Each row is a point. To make a cloud, some directions were put in groups of two or more. Within a group, all points are equally far from the middle, so they leave a hole (a ring in 2 directions, a hollow ball in 3). The other directions are filled evenly. Then the cloud was stretched, turned, moved and blurred a little. How many holes are there, and how many directions does each take, smallest first?

Cloud (20 x 3):
10 23 -67
-19 -16 40
-18 -7 16
-17 37 19
-37 -56 -10
-8 -13 -40
-15 -34 -50
0 16 -80
17 -25 -42
11 -2 41
-33 -34 -34
18 36 -45
-19 -25 -24
-28 12 -15
-20 -44 -28
12 -8 -21
-32 30 -6
7 -13 -62
26 42 8
-27 -29 -44
Holes: 0

Cloud, 20 rows:
-55 29 15
3 10 12
-5 50 -42
-10 28 49
26 -19 -1
-6 60 -19
16 35 21
31 37 -24
-21 35 -41
4 -30 -1
-10 38 -8
-7 39 -33
16 48 -30
-16 4 -46
-27 46 6
-53 4 32
-22 58 16
-14 24 39
17 60 2
3 61 -8
Holes: 0

Cloud (31 x 4):
-9 -11 -70 6
12 -46 5 -19
-26 72 -52 4
59 -45 8 30
-6 1 -16 25
40 -5 -34 -12
-5 -8 -65 5
16 -55 13 12
-20 2 -12 12
-33 30 -34 -13
54 -17 -25 55
-9 5 -15 35
33 34 -25 8
0 17 45 -3
-12 15 7 -23
-44 8 -4 -22
-55 -6 -28 -45
-2 9 11 -42
13 10 -33 21
23 -34 -33 35
72 -12 -15 51
-34 19 18 -21
28 -14 -27 9
2 63 6 -33
-29 -5 -2 -31
-1 45 -41 -18
36 -40 31 18
-15 26 -27 48
-38 46 -52 -19
-44 -45 -32 -29
24 0 -59 27
Holes: 0

Cloud:
-23 -31 -42 -24
-19 63 43 6
-27 3 -57 18
2 50 -19 29
29 -49 -22 -5
-15 40 47 -11
-1 58 -18 17
-11 52 -33 7
-28 44 32 -22
-8 37 -11 49
-17 36 29 -35
13 13 -37 -31
-28 71 -5 7
-6 -4 36 26
17 -38 17 8
35 -40 -24 1
-25 -42 -20 2
-36 68 7 11
-23 22 21 -36
37 -19 8 -10
-25 34 -22 -39
-10 -43 -33 37
12 45 -10 -28
-17 -32 11 11
-18 66 -12 -16
-8 58 -8 -31
-47 45 -13 2
-8 10 -34 48
-11 -49 -39 27
Holes: 1 (4)

Cloud (46 x 6):
-33 15 -1 -66 3 52
31 13 -12 19 13 65
9 -36 -50 -16 -13 15
15 -4 35 -13 -21 46
-34 20 27 -16 -10 62
-34 2 -2 -73 -20 -5
-49 -42 4 11 1 14
-3 -17 -53 3 -29 15
29 15 13 29 15 53
8 -12 -11 -7 -54 8
13 -3 31 -21 -34 39
-37 -20 -24 18 51 33
-14 7 30 27 16 61
31 -31 11 29 -13 -6
19 60 -30 1 16 14
52 1 -31 -9 6 -30
30 -29 23 15 -14 3
-71 -10 0 11 -25 13
-31 -13 -36 21 59 5
22 30 10 39 27 31
-40 28 12 40 40 6
7 -17 19 -37 37 34
-8 -11 35 -30 12 51
36 -14 35 6 -1 12
-33 -8 -31 21 61 10
-64 44 -24 -26 29 15
17 -23 -37 50 10 6
-16 46 24 -19 10 1
31 -20 -22 -57 11 42
-42 -22 -17 26 49 -11
-84 28 -14 4 3 -1
-8 -49 -20 -37 6 10
0 1 -27 -31 31 70
-6 4 -2 34 -8 -47
-58 3 -22 11 32 -35
-1 6 -11 -19 64 36
-44 32 11 -57 -6 37
-64 -9 8 25 2 45
-68 11 -12 6 4 -37
11 -7 -57 30 28 -24
-79 16 -35 -12 8 -13
-81 28 -6 -9 0 35
-64 10 -26 -23 15 55
10 4 -26 63 24 30
-44 4 1 -21 -14 -45
54 -10 -20 -32 1 45
Holes: 3 (2, 2, 2)

Cloud, 49 rows:
-39 -43 14 37 51 -5
-27 46 -25 12 -19 26
-5 20 11 58 20 -35
-38 20 25 13 -60 -17
-29 43 -3 29 36 8
49 49 -29 -32 -8 -42
1 34 25 -41 23 21
39 17 -23 14 40 -11
10 20 39 39 -31 33
-4 -2 -41 12 -20 -39
-5 49 -4 52 2 -9
24 41 23 -32 -69 1
6 -26 21 -30 28 9
3 7 -35 13 -30 -44
30 33 -23 47 -15 5
35 5 40 -7 -11 -8
3 9 -53 15 -19 -26
5 72 -1 -44 14 -20
-16 10 8 72 -4 -26
-32 -16 15 23 -6 55
29 0 -27 17 -50 36
13 70 -7 -26 -62 7
7 34 16 31 -70 38
-12 -14 -6 68 -18 -21
-26 32 34 -6 23 -50
28 -21 12 -1 22 26
-4 -9 -15 -17 55 -50
47 48 22 -15 -6 1
-25 25 23 26 -41 51
-13 -37 6 65 -9 -7
36 26 -25 -19 29 -52
-20 -19 -23 47 51 -14
-62 -31 18 41 2 22
54 54 8 -23 -4 -11
10 14 32 -16 -42 -35
28 52 -18 15 -71 16
3 55 5 34 21 -11
-36 23 36 -24 -1 -38
-71 -17 7 44 6 6
20 -10 8 -44 24 17
-32 44 -6 54 -15 -14
36 -11 27 -19 -7 -13
9 -24 -3 -17 -44 -8
16 63 -8 -21 -8 -56
9 14 -34 4 -28 -50
-19 32 17 24 -25 52
20 41 -39 30 -44 -17
-35 -2 7 6 -39 50
-19 40 -12 -4 -42 41
Holes: 3 (2, 2, 2)

Cloud (74 x 8):
-27 21 -47 28 15 -6 -36 -14
-34 -14 -48 -6 39 -30 -1 20
54 20 12 -20 -38 -15 17 34
17 -15 -2 38 38 8 24 -25
-16 -24 -35 40 16 52 -19 25
-33 -44 -30 -3 9 -5 32 -6
-32 8 -15 16 40 4 18 63
-17 -30 -61 25 -1 26 10 38
46 4 -10 25 29 37 23 -18
22 -41 42 -38 -7 22 -62 -16
71 19 -4 -42 -23 -28 -33 -8
-19 -2 -24 -3 -45 -16 34 11
65 11 -1 -47 -33 0 -12 24
-42 6 -14 33 25 14 -38 -5
-10 -16 10 1 -19 -33 -63 21
24 27 -27 -25 27 50 33 34
-26 -32 17 24 -57 38 -58 18
-18 49 -41 -30 24 -6 -30 5
52 -20 -33 -22 24 -14 34 39
48 -19 -11 58 -44 9 -15 36
-3 27 6 7 65 40 -30 8
42 29 -56 39 2 42 -32 16
14 -10 -32 -16 26 29 -38 -23
-6 19 -3 -36 -60 45 -20 37
39 -36 27 -19 74 16 -15 -13
31 0 24 38 4 -13 -45 53
34 2 51 13 -32 61 -44 9
22 -1 45 -23 -15 -16 -28 -30
0 -20 -23 -37 46 20 -46 -9
33 23 -6 29 -34 -9 -24 70
-4 -39 29 42 -56 21 3 17
15 36 39 -32 4 8 -42 17
18 -39 53 -29 -22 18 -42 -25
6 -45 51 50 -26 22 -13 33
-9 21 -26 -15 -15 65 12 17
-11 43 -6 65 25 -3 -19 17
39 8 12 -58 -24 9 -33 31
95 17 3 1 42 1 7 26
34 -22 3 21 35 -14 -26 61
9 -37 -10 8 20 55 -55 3
49 -37 -15 27 13 30 32 11
15 -21 16 18 42 49 34 -5
27 -22 11 -63 -37 16 -34 13
57 5 53 -17 -3 21 -6 36
-16 28 7 29 -40 64 -28 30
-15 -6 -12 25 -20 -14 21 -27
72 35 -52 -41 13 -5 -18 13
14 -7 54 0 -36 71 -7 17
-30 9 -41 -46 5 30 -11 3
-1 -41 -1 -1 0 -13 -75 16
16 16 -11 6 -41 -33 -6 55
-6 39 -65 9 -7 43 -1 41
-37 5 9 45 14 37 2 54
36 30 -14 27 36 9 55 27
-11 -7 18 32 -55 39 -63 11
31 1 -41 20 -60 6 -41 46
8 23 45 -4 22 13 -14 -24
35 -37 -5 12 52 -40 -15 -2
-18 43 -52 -24 -14 34 -2 35
-13 9 20 25 18 -6 27 45
54 -2 8 -31 -29 -32 4 25
85 8 18 47 -8 -11 2 36
10 11 15 48 37 -1 28 -5
-5 40 -25 53 30 36 -12 41
-18 6 41 -7 17 41 -27 -23
35 -35 27 -16 -59 37 14 25
-39 2 20 36 28 14 -5 47
-44 20 -36 6 3 -31 -23 7
-8 -17 3 -23 -44 -29 16 16
33 -28 14 -38 -55 52 -21 21
32 17 34 -47 -15 21 -15 41
67 4 -12 -51 13 -15 -28 5
-22 19 -41 17 47 -35 -21 10
-12 13 20 -44 16 -1 -9 -22
Holes: 3 (2, 2, 3)

Cloud (76 x 8):
-6 -9 11 -83 -2 24 0 34
54 8 30 -5 -29 62 -9 18
-48 7 -14 -23 -35 -48 46 -30
45 -1 30 -1 -1 61 -22 76
58 19 51 -15 5 17 -36 14
-35 50 30 21 5 -70 -3 -7
27 -40 -22 -14 18 59 -28 18
-63 -12 -8 2 4 -10 34 46
47 20 36 11 23 35 34 -5
24 3 38 38 -8 15 8 -47
2 -46 -8 -40 37 64 10 49
-39 17 -2 -44 -2 -42 42 -28
34 -19 41 3 21 20 53 9
58 -37 -14 -20 -42 4 8 12
-23 7 42 3 -16 16 -6 54
-16 32 41 -45 -9 23 -35 19
-34 -36 -26 -58 -4 60 -14 32
37 -25 20 -37 42 37 -8 51
-10 -51 4 -55 -23 37 5 65
39 17 28 3 -9 -21 -42 -29
-58 -10 -14 -25 36 -3 13 -24
15 19 7 21 11 38 38 48
0 -51 -28 10 -19 -37 26 4
30 -39 -15 12 19 43 50 31
30 40 17 -24 -15 -6 -30 29
33 26 45 30 -12 -20 21 -53
-47 2 -31 -29 -9 2 48 -4
16 43 -16 0 23 -13 -43 -9
10 -7 -16 17 1 -75 22 -41
32 14 10 34 -20 -63 15 -18
-67 -20 -45 -8 -11 -66 19 -30
-45 9 -5 -57 -13 -52 -44 1
12 -5 7 32 0 26 -49 -4
-8 32 51 -2 -21 -22 -13 22
-6 48 19 -17 1 -19 -62 -1
35 -21 -33 -62 -18 -9 2 -7
14 -35 -49 -22 21 27 -11 6
-15 -21 54 -12 16 -14 4 -27
-65 12 -5 3 -8 -60 -34 15
-63 -11 -30 -38 2 -23 -57 29
51 -28 -54 -14 0 12 18 38
-29 25 46 -9 -31 -1 11 -8
-44 40 5 -53 29 -21 -17 6
33 -5 -3 26 -19 -64 25 -20
-45 24 2 22 42 31 -2 33
-61 23 -24 -1 -27 -89 9 -18
-19 -25 -7 1 48 6 11 -13
28 -9 29 24 -8 47 -28 -20
-20 -20 30 -16 34 7 32 -13
64 -7 60 4 -25 18 13 8
-48 -28 -2 -14 27 -32 30 37
-38 -15 -4 0 34 -47 6 -40
-25 -43 -49 -5 20 -29 35 25
47 32 9 -15 15 5 -30 -19
-38 -31 36 -16 6 15 31 -3
-58 18 -47 -50 18 -37 -44 12
-41 9 -23 -49 31 -65 4 -9
-13 0 7 14 -41 32 3 29
-51 3 52 -22 -2 -16 8 13
-66 20 47 -4 5 1 -34 -14
27 -25 59 -28 -8 9 1 -14
17 49 -7 12 -12 -36 37 -15
8 -18 -9 -56 -10 -23 -30 -24
15 -15 49 41 14 37 -16 -15
-3 -2 2 -60 35 -22 -1 2
-50 28 -31 -17 -7 -80 31 8
2 -42 -30 -34 -40 -41 2 -7
-28 37 -10 -6 28 16 -66 8
-24 14 27 36 1 29 30 28
-29 5 -58 -64 -9 -49 19 19
-24 -24 28 -26 -3 -48 29 18
46 28 -12 -13 -22 4 -24 -6
50 7 52 -1 -10 74 -22 13
20 -19 24 -5 0 -48 -24 -10
18 -46 10 -49 -5 67 -9 12
-9 -42 -3 9 15 -38 29 26
Holes: 3 (2, 2, 4)

Cloud:
-50 -15 -7 7 -23 5 31 -2 46
3 0 19 -49 18 -4 18 -18 42
-47 -17 34 35 -21 -30 21 14 -38
39 0 64 -13 -64 -26 26 -9 22
6 11 -37 21 21 -14 -7 -22 -38
-50 18 -1 7 19 -40 -31 -6 -4
10 -14 19 21 -7 32 -2 -18 44
-29 -13 27 74 25 17 -24 13 -14
29 44 24 -26 -58 -26 -7 -27 -3
-13 -10 13 16 -79 -8 8 -37 29
-22 39 -36 3 75 -3 51 -22 -29
33 -4 28 14 -54 -13 12 16 14
1 -50 -19 25 21 -28 30 -33 -7
52 36 20 -44 -16 9 29 -10 -32
-74 -21 29 27 -11 -34 32 25 -35
-85 18 -18 45 55 -40 28 35 -58
-11 3 3 -13 70 47 -9 11 23
11 -2 54 44 28 -7 20 -3 -47
-47 38 -36 -16 34 19 25 37 -35
-31 33 31 -1 3 -9 42 41 19
-5 -9 18 13 -1 -48 54 29 -20
-13 27 -35 56 15 -13 33 10 38
1 -19 -24 21 19 23 61 -25 18
14 -36 13 -19 -41 -19 58 -22 89
-28 -20 -7 -15 -41 0 -5 -42 38
-3 21 -37 19 24 32 -12 -26 23
-50 34 29 4 10 3 53 -31 -22
7 -16 5 -56 -23 21 29 -38 20
1 10 -3 22 65 -28 -20 -33 -26
-42 -12 78 16 -10 14 12 10 -5
34 -14 -10 -1 46 -37 50 -30 -38
-30 28 8 0 -45 -22 33 52 41
0 -5 -2 -5 -30 54 11 -24 30
-2 40 -12 -17 62 6 25 -23 -11
-54 -33 -25 -12 -31 3 21 -9 29
45 18 -7 -34 5 -24 14 8 4
11 12 36 -29 -84 8 -19 35 48
19 29 -56 -33 9 -22 32 -2 20
16 -32 36 -59 -16 2 30 -21 17
8 -3 -23 40 -27 18 1 -30 22
-38 -9 8 -7 -19 10 -16 -55 9
9 -6 21 -34 64 -22 8 38 -7
28 28 -7 -34 68 11 9 -46 5
24 -21 -6 1 -7 47 -12 -22 12
25 38 -22 -2 18 1 44 35 -3
-1 -13 24 58 -39 -11 17 -28 49
-4 -35 21 15 -24 31 -13 1 23
-12 -44 2 -7 -58 25 -5 23 59
4 12 -30 -39 36 41 73 -36 27
11 -10 33 -21 45 53 52 -7 35
49 16 22 -63 -60 30 13 -29 3
-10 -45 68 -23 13 -37 37 24 -10
4 8 3 -31 -15 51 28 -18 46
46 30 -16 -35 88 -13 43 -76 -31
-18 -19 28 6 -40 -20 29 -35 -11
-6 46 -28 22 -3 40 -12 -15 43
-33 13 17 -1 -34 -41 51 29 39
42 -7 13 -14 -15 46 33 -28 -9
-6 -26 -40 42 -21 -23 -19 45 33
38 20 35 -31 -5 -46 38 9 16
7 -38 -34 0 -49 16 7 -20 57
-9 4 15 -20 32 -21 -12 18 -41
-25 18 19 -22 65 24 30 -6 2
-41 -15 -15 43 39 -57 23 18 -47
-33 47 -11 27 26 15 17 31 28
6 -28 -5 12 14 -21 18 -46 64
-2 32 -15 -10 47 12 2 18 12
-45 31 -5 3 -7 -21 68 -3 19
46 -17 33 -32 -63 -10 21 -68 32
-50 4 -8 -15 -28 21 15 53 50
1 -9 32 38 -40 43 -13 14 28
-78 13 -3 13 -11 7 45 8 -3
23 -31 48 20 -4 -21 11 -34 -16
0 15 -44 4 23 -18 10 -83 25
-56 -48 -7 91 1 -46 -3 -4 17
-9 35 -17 -28 11 -4 19 10 -30
-3 -35 5 44 -53 -36 -1 0 21
-27 -22 46 -27 -4 -28 13 41 30
-4 28 -7 -23 21 -11 -32 -7 14
-25 5 6 35 54 -1 2 41 -56
-48 7 -46 33 51 -41 19 -36 5
11 -6 -28 22 38 -3 -6 -68 -5
11 7 -5 -20 53 14 6 18 -63
5 -19 59 -18 -8 -23 87 20 0
-21 -6 -68 25 -9 1 7 -2 73
-16 29 -53 30 -10 -25 -14 28 30
-52 14 18 -13 -2 24 -11 -16 -7
39 8 -11 -2 9 -21 -13 23 31
26 -19 74 -34 12 -5 32 -43 -44
-40 -3 -21 59 53 -35 -23 -29 -9
34 -8 -3 -74 -60 25 18 -24 28
-68 -9 1 55 17 41 11 44 41
2 -2 10 45 22 26 39 -19 4
-18 -7 4 41 34 -61 -10 16 -10
Holes: 1 (3)
